Rows are points. Examples show where two turns around zero, p and q, send a point. Write where each new point lands after one turn and then the other. Backwards means that the second turn is done in reverse. Each puzzle has new turns, and all numbers are rounded.

Turn p:
[ -1   6 -15] -> [ -1  12 -11]
[ -3 -13   7] -> [-10  -8   8]
[11 22 48] -> [ 40 -23  27]
[ 21  -6 -37] -> [-13   2 -41]
[-27  -9  -3] -> [-17  16  16]
Turn q:
[19 17 28] -> [19 32  5]
[-25 -11   5] -> [-22  -5  16]
[ -2   1 -25] -> [ -5 -17 -18]
[-20 -22 -34] -> [-20 -40  -6]
[22 31 27] -> [20 42 -6]
[  6 -17  -1] -> [  8 -13  10]
Where do these land?
q, then p: [  2   1 -25] -> [-22   3 -12]
q, then p: [-39  -9  -6] -> [-19  16  32]
p, then q: [ 15 -11  20] -> [  7 -15  22]
q, then p: [  0 -10  34] -> [ 27 -13  19]
q, then p: [ 23  28 -23] -> [ -5  13 -41]

Turn p:
[ 14 -23   7   2] -> [20 -2 17  8]
[-17  25  11  -1] -> [-27   4  -3 -17]
[38 12 -8  2] -> [-3 22  2 34]
[-16 -12  -5  21] -> [  0 -29   0  -1]
[-18  27   7 -30] -> [-16  25 -15 -30]
[ -1 -29 -13   6] -> [ 25 -19  -2   6]
Turn q:
[ 36 -14  13   8] -> [ 22 -11 -34  -2]
[-24 -18  12 -12] -> [14 -7 27 15]
[15 30 17  2] -> [  1  31 -21   3]
[ 20   1 -37   7] -> [-19 -15 -14 -32]
[-26  11  17   9] -> [-9 13 12 28]
[ -3   5 -20 -18] -> [ -4   3  15 -23]
[-19 -15  -2   4] -> [ -4 -15  16  11]
Where do these land?
p, then q backwards: [ 15   1   3 -46] -> [ 16  31  19 -28]
q, then p: [ 15   4 -13  13] -> [ 10  -4 -20  -7]
q, then p backwards: [-16   9 -24   6] -> [-8 19 19 12]
p, then q: [ 8 -9  0 12] -> [  3  -8 -10  11]
q, then p backwards: [-22 -10 -14  11] -> [-2  5 12 27]
p, then q: [-1  5 48  5] -> [26 27 15 27]

Turn p:
[ 17   5 -18   5 -13 -14] -> [ 10 -15  -8  -2 -21 -13]
[ -4  12 -13  -8   3 -10] -> [-10  -4  -4 -14  -5 -12]
[-6 -6 20  8 25  3] -> [-3 19  6 14 23 -5]
[  5 -11  21 -12  13  27] -> [ 7 -2 11  6 34 17]
[-3 -7 13  5 14 24] -> [ 6 11 -3  7 25 13]
[ -9  15 -21   8 -19 -10] -> [ -3   2 -13 -16 -29  -2]
[ -3 -16 -10  -3  -8 -17] -> [-14 -11  -2  12 -16  -2]
[  3   8   9  -3 -14  -3] -> [  7   0  13  -6 -10   4]
Turn q:
[ 17  -3 -12  -4  17  13] -> [  0 -18   5  -1  16  18]
[ 20 -13   1  -7 -15 -16] -> [ -9 -22 -16  -4 -13 -10]
[ -1 -17 -15  -6  27   2] -> [-14 -10  10   0  30   1]
[-8 -2 20 -4 -4  0] -> [  0   6  12  -8 -13 -10]
[-16  19 -11   0  -9  -8] -> [ -2  25 -16   2  -1   4]
[ 20   4  -9   7   4 -23] -> [  8 -14 -26  -5  10  -7]
[  7   3  11  17 -12  21] -> [ 20  -4  11  14 -17   7]
[-20 -12   0  -2   3   8] -> [-12  10  16   8   4  -5]
[-19  21  15  -2 -11   3] -> [  7  28   4  -7 -17   2]
Where do these land?
p, then q backwards: [ -5   3   4   4  -4 -12] -> [-9 -3  8 -2 -8  2]
q, then p: [ 13  -7  -6  10 -27  -3] -> [  5  -3 -18  12 -23   8]
q, then p: [  1  -9 -18   6  18   8] -> [-1 13 -8 12 20 -6]
p, then q: [14 30  1 -5 -9 -5] -> [-13 -14  -8 -23 -16  -2]
p, then q: [-48  -9   6 -17   1   5] -> [-4 42 29  3  0 13]
q, then p: [ 14  -6   7 -12  14  -8] -> [-17 -14   8   8   9   2]
q, then p: [ 4  4  1 -4 14 15] -> [ 6  0  7  2 18  7]
q, then p: [ 7 -6  5 17 -7  0] -> [ 10  -3  -2  14 -11  -5]

Turn p:
[ -5  11 -11 -21   6   8   0 -28] -> [-6  1 -2 -1 32 22 -3 -6]
[  8   0  -9   5  11  -6 -13 -15] -> [-10 -12   5   5  12  -2 -17   3]
[  6   6  11   7 -12  -7  13 -17] -> [  2 -18   3   2  -4   7   6 -22]
[-5  6  4  8  4 22  0 30] -> [ 13  27  16  -1 -12 -10   7  10]
[ 15  -2  15  -8   3 -13   0  -6] -> [ 11 -23  -6  -1   5  -4   3   2]
[ -6 -16  18   6   6 -10  -2  -9] -> [ -4 -21   2  -5 -12   9   2  12]
[-16   8  -3  16  -3  -9  11  48] -> [ -9  26   2  -2 -26 -32  25   5]
[  1  -1  -4 -13 -13   0  -7  -9] -> [  3   0 -13  -9   7   7  -9  -8]
[  1 -12 -15   1   8  17  10  21] -> [ 5 25 -3 20 -8 -1  0 13]
[  2   1  -6  -1  -9  -2 -11 -14] -> [ -5  -5  -3  -6   6   4 -15  -9]
Turn q:
[ 9 -4  7  5 11  7  5 -5] -> [ 3  1 -4  8 16 -2  4  5]
[ -4  -2   0 -13  -7 -35  -7  -1] -> [  4   7  10 -26 -16 -19  -8   5]
[  8   5  12  10  -1  29 -11   2] -> [ 1  0 12 22 15 18  6 -9]
[  2   1   0 -23 -12 -16  14  -8] -> [ 12  -1  -8 -26  -8 -10   9  -7]
[-9  9  7  9 22 10 -3 -1] -> [-9 17 -6 11 13 12 -7  6]
[  0   2   1  15   2  -2  -3 -11] -> [ 4  7 -2 14  1 -8 -7 -1]
[-16 -33 -34 -15 -17  18 -14  14] -> [-36 -42   6  -7 -11   1  -7 -19]
[ -5   6   2  -3 -12  -6  14  -1] -> [  6   4  -8  -5 -13  -2  11  -4]
[ 11  15  -9  15  14   5 -15   2] -> [  9   0   4  15   6  13 -22  10]
[ 3  1 15  0  0 -9 21  9] -> [ 5  8 -5 -4 -3 -3 22 15]
Where do these land?
p, then q: [-9 -9 10 11 -1 -5 -2 -8] -> [-11  -5   6  -2  -3  -2  12 -12]
p, then q: [-16   6  11  -2  -6 -25   2   8] -> [ -7  -5 -18 -21 -11 -10  10  -4]
q, then p backwards: [-11  -6 -20   1   6  -5   8  -1] -> [  0 -15  -8   0  -6 -17  -8   0]
p, then q: [-10   3   7  -5  15  12 -10   9] -> [ 1  5  6 -9  2 17 11 13]
q, then p: [-9  6  6  4 -8  4  9  4] -> [ -1   6   3   5  -3   5   4 -15]
q, then p backwards: [ 41   2 -12   6  -3  13 -20   7] -> [ 29  -2  21   4  19  13  -3 -26]
q, then p: [ -7  24  -4   7   0 -15   6  -9] -> [  4   8  -1  -4  10 -15 -14 -20]
q, then p backwards: [-10  -4 -11 -25  -1  -1   0 -25] -> [  2  13  -4  -8 -28 -13 -15  -5]
p, then q backwards: [-15  -9  -2   1  -7  11   4   9] -> [-13  16   6   1  -2  -6   4   8]
q, then p: [ 47 -13  13   1   5   9   3   5] -> [ 18 -17   3  30 -12 -11  11  28]

Turn p:
[-15  -1  12   9  21   9  17  -3   7] -> [ 11 -28   1  -1  -5 -18  -1  -5  -4]
[ 17   5  -6  -4 -23  10  -3   4   0] -> [ 4 18  4  9  3 13 -4 11 17]
[-16  20   3  11  -6  -7 -13  -5   1] -> [ -3  12  11  12   2 -12   5 -22  -5]
[ -2 -15 -20   2  -1  -7  11  10  -5] -> [ -7  -5  11 -11  -2  14 -13  10 -11]
[ -2   4   0  12  10  -2 -11   3  18] -> [ 15  -2   1   6   4   2  12  -9 -15]
[ 12  -1   5  -3  -7 -19  15  -6   7] -> [ -8   0  -5   7 -24   7   6   8  -1]
[  6  -5 -17 -26 -13 -12  10   3   8] -> [ -3  12  -5 -14 -22  23 -11   3   4]
[16 23  3 -3  8 -7 11  0  1] -> [ -1  -3   8  -2 -14   2  24   0  14]
[ 7 12 24 -9  0 -2  1 11 -8] -> [-11  -9  -9   9   2   3  11  -9  21]
[-20 -15   4   4  17  27  -9   9 -12] -> [  8 -18  -3 -11  32 -13 -16  -5  -1]
[ -2 -26  -8   8  -6  10 -26 -26 -17] -> [ -5  23 -12  -4  24 -21 -13  19 -18]
Turn q:
[ 27  -2 -15  -3  -5   3 -11  -3   4] -> [ 12 -14 -10  -5 -12  -9  -5   1  21]
[-17  14   8   7  -8 -27  -6 -13   6] -> [-24  -3  -3 -12  11   4   2 -26  -8]
[-19  -4   2 -10 -10  -4  -5  20  -1] -> [-10  20 -14  -6   5   6   9  11  -6]
[  4   2 -22  19  -7  -3  23  -7   5] -> [ 16 -10 -10   6  -9 -13  -8 -17 -21]
[  4 -30  -4   0  -2  -8 -13 -10 -19] -> [  5 -21 -15   6  23   9  -3  14   8]
[ 29   2  21  -3   4 -21   1  -4  -9] -> [ -7 -31  13 -11  -3   0  21   3   8]
[ -8   3 -12   1  25   2  -1   4  -8] -> [-12   0   4  17  -7   0 -17  11  -5]
[  2   3   9 -26   6   9   3   4 -15] -> [  0   3  15 -13  -3   9  -2  25   1]
[  7   8   5   5 -13  20  -5  16   6] -> [ 13  17  -2   1 -16   6  12  -3  11]
[ 3 16  6  5 14  0 -6 -6 -2] -> [-11  -5  15   4  -9   5  -5  -7   6]
[-13   1  -5   3   1  12  -6   1  26] -> [  0  24  -2   7   3 -13  -6 -12   7]
[-20 -13   5   0  -6  16  27  -3   6] -> [ 20  19   9   4  16  -5   1   1 -23]
Where do these land?
q, then p: [ -2  -4 -22   0 -22  10 -17 -13  -6] -> [ 22  24  -2 -16   9   8   8   8  -2]
p, then q: [-5 -2 11 12 12  7 -6  5 11] -> [  6 -21   1  12   3  -4  -1   5  -2]
p, then q: [ 15  -6   5 -11  -1   9   5  11  16] -> [ 20   5  -6   6 -11 -12  -1   3  11]
q, then p: [ -7  -4  -5   1  -4   7   4   4 -47] -> [  9  -6   7  -4  38   7 -13  16  17]
q, then p: [  8  -2  11   6   3 -14   4  -5  15] -> [ -8  -9  -7  -1 -17  -8  -2   2 -11]
q, then p: [ -2 -10   8  -3 -13   3  10  -1  18] -> [ -7  -4   1  -9 -17   0  18   3   5]
p, then q: [-8  1  2 -6 -4 -8 -1 15 18] -> [ 19  -4   2   2   4   8 -11  -7   9]
q, then p: [-6 -1  4 -9 17  1  8 -5  9] -> [-12  -8  -6   7   2  -2   9 -14  -3]
p, then q: [ 2 -9 -7 18 15 -8  7  7 15] -> [ 17 -11   1   6   3  14  10  18  -4]
p, then q: [  0  -7  10  -5  11   1 -12  -1 -48] -> [-35  17   3   7  16 -16 -15  13 -17]
q, then p: [  1  37   8   4   5   2  -3 -12  -9] -> [  4  12 -20  15   4 -20 -18  -4  13]
p, then q backwards: [  4   7 -27  -6 -18 -10  -1  -6   7] -> [-13  21   5  -9  -2  22   3  10  -2]
